Rows are points. To make a cloud, some directions were put in groups of two or more. Within a group, all points are equally far from the middle, so they leave a hole (a ring in 2 directions, a hollow ball in 3). The other directions are filled evenly. Then the cloud was stretched, turned, moved and blurred a little. Count the holes, and give their numbers of directions, smallest first.

Cloud (20 x 3):
[[ 0.02 -0.03 -0.56]
 [-0.40  0.54 -0.39]
 [-0.30  0.16 -0.84]
 [ 0.24  0.08 -1.15]
 [ 0.19  0.73  0.05]
 [-0.37  0.56  0.02]
 [-0.26  0.39 -0.27]
 [ 0.11 -0.02  0.32]
 [-0.07 -0.49 -0.25]
 [ 0.04  0.09  0.58]
 [-0.05  0.57  0.13]
 [ 0.32 -0.27 -0.32]
 [ 0.10 -0.22  0.21]
 [-0.21  0.18  0.52]
 [ 0.18 -0.05 -0.38]
 [-0.24 -0.20 -0.45]
 [ 0.08  0.91  0.21]
 [ 0.22  0.19 -0.51]
 [-0.40  0.33  0.22]
 [-0.15 -0.45  0.05]]
Holes: 0

Cloud, 32 rows:
[[ 0.53 -0.42 -0.17 -0.16]
 [ 0.34 -0.36 -0.09 -0.46]
 [-0.03  0.45  0.07 -0.57]
 [ 0.06 -0.49  0.21  0.64]
 [ 0.52 -0.43 -0.23  0.41]
 [-0.69  0.15  0.09  0.16]
 [ 0.17  0.18  0.78 -0.11]
 [ 0.43  0.30 -0.04  0.29]
 [-0.65  0.19  0.37 -0.03]
 [ 0.09 -0.44  0.23 -0.58]
 [-0.43  0.30  0.54 -0.41]
 [ 0.25 -0.05 -0.01  0.66]
 [ 0.47 -0.43 -0.28 -0.10]
 [-0.35 -0.09 -0.61 -0.07]
 [ 0.54 -0.42 -0.21 -0.11]
 [ 0.21 -0.45  0.22 -0.53]
 [ 0.05 -0.31 -0.56 -0.16]
 [-0.64  0.18  0.22  0.15]
 [-0.63 -0.02 -0.43  0.06]
 [-0.36  0.00 -0.59 -0.07]
 [-0.08  0.33  0.70 -0.27]
 [ 0.54 -0.44 -0.24 -0.04]
 [-0.01 -0.70 -0.20  0.47]
 [ 0.29  0.41 -0.09  0.21]
 [ 0.58  0.33  0.33 -0.06]
 [-0.07  0.45  0.48 -0.50]
 [ 0.26 -0.51 -0.46  0.13]
 [-0.82 -0.14  0.09 -0.22]
 [ 0.23 -0.51 -0.08  0.64]
 [-0.20 -0.01 -0.58 -0.20]
 [ 0.03  0.49  0.17 -0.52]
 [ 0.08 -0.45  0.20  0.66]]
Holes: 2 (2, 2)

Cloud:
[[-0.14  0.02  0.11 -0.07 -0.45  0.68]
 [-0.03  0.48  0.15 -0.54 -0.01  0.40]
 [ 0.10 -0.12 -0.61  0.26 -0.31 -0.03]
 [ 0.63  0.19 -0.08 -0.04  0.20 -0.22]
 [-0.08  0.25  0.00 -0.32 -0.04 -0.82]
 [ 0.23  0.06  0.36 -0.27 -0.32  0.81]
 [-0.34 -0.24 -0.39 -0.13  0.21  0.03]
 [ 0.16 -0.36 -0.27 -0.37 -0.04 -0.15]
 [ 0.01  0.39 -0.42 -0.37 -0.42  0.14]
 [-0.33  0.04 -0.98  0.20  0.23  0.05]
 [ 0.21 -0.08 -0.48  0.61  0.54 -0.45]
 [-0.08  0.20 -0.59 -0.05 -0.40 -0.15]
 [ 0.52  0.40  0.08  0.00 -0.18  0.13]
 [-0.05  0.17  0.67 -0.05  0.42  0.20]
 [ 0.02  0.35  0.75 -0.30  0.10 -0.59]
 [ 0.43  0.36 -0.24  0.28  0.12  0.38]
 [ 0.04  0.06  0.14  0.41  0.25  0.55]
 [-0.05  0.52  0.04 -0.65 -0.40  0.45]
 [ 0.00  0.23  0.06  0.29 -0.23 -0.63]
 [ 0.28 -0.18  0.31  0.01  0.75 -0.40]
 [-0.15  0.19 -0.58 -0.84 -0.25  0.29]
 [ 0.43  0.22  0.44  0.11  0.79 -0.84]
 [ 0.14  0.37  0.07  0.32  0.31 -0.42]
 [-0.36  0.44 -0.40 -0.33 -0.06 -0.22]
 [-0.41  0.37  0.04  0.26  0.10 -0.76]
 [ 0.07  0.49 -0.21  0.10 -0.27  0.55]
 [ 0.29  0.41 -0.21  0.14  0.67  0.02]
 [ 0.19  0.08  0.14 -0.42  0.11 -0.39]
 [-0.37  0.33  0.16 -0.44  0.21 -0.72]
 [-0.09  0.08 -0.79  0.03 -0.27 -0.28]
 [-0.08  0.09  0.37 -0.21  0.32  0.24]
 [-0.25  0.56  0.34  0.08  0.17 -0.63]
 [ 0.15 -0.45 -0.05 -0.03  0.34 -0.62]
 [-0.02 -0.49 -1.20  0.08 -0.15 -0.09]
 [ 0.11 -0.02  0.74  0.07  0.31 -0.16]
 [-0.16 -0.05 -0.11  0.50  0.25 -0.42]
 [-0.55 -0.18 -0.28 -0.26  0.23 -0.18]
 [ 0.14  0.27  0.17 -0.55 -0.12  0.64]
 [ 0.07  0.39  0.98 -0.15  0.32  0.34]
 [ 0.00 -0.10 -0.04 -0.26  0.69 -0.29]
 [-0.28  0.23 -0.12 -0.43  0.29 -0.82]
 [-0.08 -0.28 -0.75  0.39  0.20 -0.95]
 [ 0.24 -0.22  0.37  0.08 -0.15  0.02]
 [ 0.07 -0.32  0.08 -0.15  0.28 -0.55]
 [ 0.13  0.21 -0.40  0.18  0.07 -0.30]
 [ 0.04  0.13  1.20  0.11  0.23 -0.28]
 [-0.02  0.32  0.75 -0.21  0.43 -0.56]
 [-0.10  0.77  0.60 -0.26  0.16  0.29]
 [ 0.10  0.04 -0.26  0.47  0.59 -1.14]]
Holes: 1 (2)

Cloud, 73 rows:
[[ 0.14 -0.49  0.39 -0.06  0.32 -0.30 -0.27 -0.51]
 [-0.22  0.24  0.19 -0.89  0.07  0.18  0.28 -0.08]
 [-0.22 -0.35  0.44 -0.55  0.11 -0.70  0.08 -0.03]
 [-0.47  0.00  0.86 -0.38 -0.14 -0.37  0.09  0.37]
 [ 0.36  0.24 -0.04 -0.26  0.83  0.00  0.23  0.22]
 [ 0.48 -0.38  0.23  0.38  0.31 -0.21 -0.57 -0.35]
 [ 0.30 -0.07  0.07 -0.19 -0.17  0.68 -0.42  0.16]
 [-0.10 -0.15  0.11  0.33  0.44  0.47 -0.05  0.58]
 [ 0.45  0.49  0.01  0.82  0.54 -0.53  0.13  0.06]
 [ 0.21 -0.01  0.28 -0.72  0.09 -0.10 -0.44 -0.48]
 [ 0.43  0.39  0.12  0.23  0.74 -0.47 -0.55  0.13]
 [-0.12 -0.27  0.44  0.16 -0.46 -0.19 -0.65 -0.57]
 [-0.29 -0.17  0.58  0.17 -0.32 -0.48 -0.24 -0.43]
 [ 0.20  0.44 -0.43 -0.22  0.09 -0.07 -0.40  0.23]
 [-0.34  0.57  0.05  0.37 -0.01 -0.27  0.11  0.09]
 [-0.41  0.19 -0.07  0.43  0.07 -0.59 -0.63  0.02]
 [-0.35 -0.55 -0.02  0.50  0.00 -0.22 -0.56 -0.31]
 [ 0.00 -0.59 -0.23 -0.50  0.07 -0.23 -0.68  0.03]
 [-0.04  0.30  0.50 -0.07  0.68  0.08 -0.34  0.10]
 [-0.23 -0.23  0.21 -0.54 -0.77  0.29  0.30  0.57]
 [ 0.12 -0.29  0.37 -0.08  0.39 -0.94 -0.39  0.00]
 [ 0.11 -0.14 -0.09 -0.88  0.68 -0.48 -0.54 -0.04]
 [ 0.17 -0.01  0.37 -0.33  0.89 -0.15 -0.48 -0.04]
 [-0.15  0.66  0.03 -0.34 -0.21 -0.16  0.11  0.19]
 [-0.17 -0.10  0.78 -0.18 -0.32  0.23 -0.56 -0.03]
 [ 0.00 -0.36  0.14  0.91 -0.21 -0.27 -0.31 -0.13]
 [-0.68 -0.27  0.36 -0.80  0.46 -0.04 -0.01 -0.02]
 [ 0.38  0.36 -0.42  0.05  0.66  0.05  0.03  0.25]
 [ 0.11 -0.50 -0.14  0.19 -0.29 -0.34 -0.58 -0.29]
 [-0.38  0.21  0.45  0.12  0.37  0.01 -0.06 -0.34]
 [-0.43 -0.47  0.75 -0.71 -0.25 -0.35 -0.15 -0.15]
 [ 0.02  0.03  0.11 -0.07 -0.88  0.37 -0.38 -0.36]
 [ 0.18  0.44  0.37  0.47 -0.73  0.21  0.26  0.11]
 [-0.11 -0.17 -0.44 -0.67 -0.22  0.08 -0.67 -0.41]
 [-0.46 -0.77  0.56 -0.27 -0.16  0.26 -0.19  0.11]
 [-0.07  0.16 -0.17  0.03 -0.63  0.11  0.12  0.59]
 [ 0.01  0.20  0.50  0.94  0.39 -0.38  0.01 -0.15]
 [ 0.09 -0.33  0.45  0.30  0.37 -0.23 -0.13 -0.49]
 [ 0.16  0.39 -0.05 -0.17  0.48 -0.10 -0.58 -0.43]
 [-0.35  0.48 -0.04 -0.48 -0.23  0.24 -0.06  0.40]
 [ 0.23  0.27 -0.46 -0.45  0.23  0.02 -0.50  0.02]
 [-0.28  0.22  0.76 -0.40  0.05 -0.18 -0.46  0.14]
 [ 0.01 -0.15 -0.28  0.09  0.62 -0.09 -0.96 -0.33]
 [-0.49 -0.09 -0.03 -0.78 -0.08  0.29  0.38  0.46]
 [ 0.11 -0.35  0.37 -0.18 -0.14  0.03 -0.63 -0.62]
 [ 0.51  0.14  0.06  0.34 -0.49 -0.31 -0.16  0.10]
 [-0.44  0.29  0.30 -0.13  0.28 -0.37 -0.64  0.26]
 [ 0.09 -0.08 -0.33  0.63 -0.15 -0.32 -0.75 -0.13]
 [-0.02  0.21  0.33  0.75 -0.71  0.19  0.35  0.41]
 [-0.47  0.32  0.24 -0.68  0.11  0.24  0.18  0.51]
 [-0.77 -0.52  0.17 -0.06 -0.19 -0.04 -0.14  0.01]
 [ 0.03 -0.10 -0.41  0.14  0.52 -0.17  0.25  0.13]
 [-0.16 -0.50  0.09 -0.25  0.04  0.49  0.37  0.46]
 [-0.34 -0.06  0.08  0.23 -0.10  0.58  0.49  0.49]
 [-0.49  0.23 -0.13 -0.30 -0.43 -0.27 -0.13  0.25]
 [ 0.23  0.10 -0.58  0.29  0.51 -0.24 -0.37 -0.34]
 [-0.38 -0.06  0.14 -1.26  0.29  0.09 -0.26  0.09]
 [-0.43 -0.23 -0.04 -0.66  0.19 -0.83 -0.33 -0.12]
 [-0.36  0.03  0.36 -0.87  0.50 -0.03  0.03  0.49]
 [-0.17  0.32  0.58 -0.24  0.29 -0.12 -0.57 -0.03]
 [-0.55 -0.35  0.29 -0.55  0.75 -0.13 -0.05  0.14]
 [-0.34 -0.16  0.22 -0.68  0.52 -0.41  0.25  0.44]
 [ 0.40 -0.25 -0.16  0.48  0.03 -0.22 -0.70  0.13]
 [ 0.04  0.42  0.63  0.27 -0.19  0.29 -0.10 -0.11]
 [ 0.03 -0.32  0.08  0.72  0.12  0.16  0.31  0.49]
 [-0.25  0.04  0.09  0.17 -0.88  0.55  0.20 -0.09]
 [ 0.65  0.39  0.21  0.31 -0.30  0.23 -0.09  0.30]
 [ 0.09 -0.13 -0.39  0.45 -0.34 -0.28 -0.57 -0.23]
 [ 0.27  0.29  0.44  0.82  0.87 -0.28 -0.05  0.20]
 [ 0.43  0.04  0.05  0.24 -0.41 -0.04 -0.14 -0.44]
 [-0.38  0.27  0.60  0.16 -0.19 -0.52  0.20  0.20]
 [-0.35 -0.08  0.03  0.19 -0.35 -0.12  0.03  0.65]
 [ 0.08 -0.03 -0.03 -0.09  1.06  0.03 -0.05  0.00]]
Holes: 2 (2, 6)
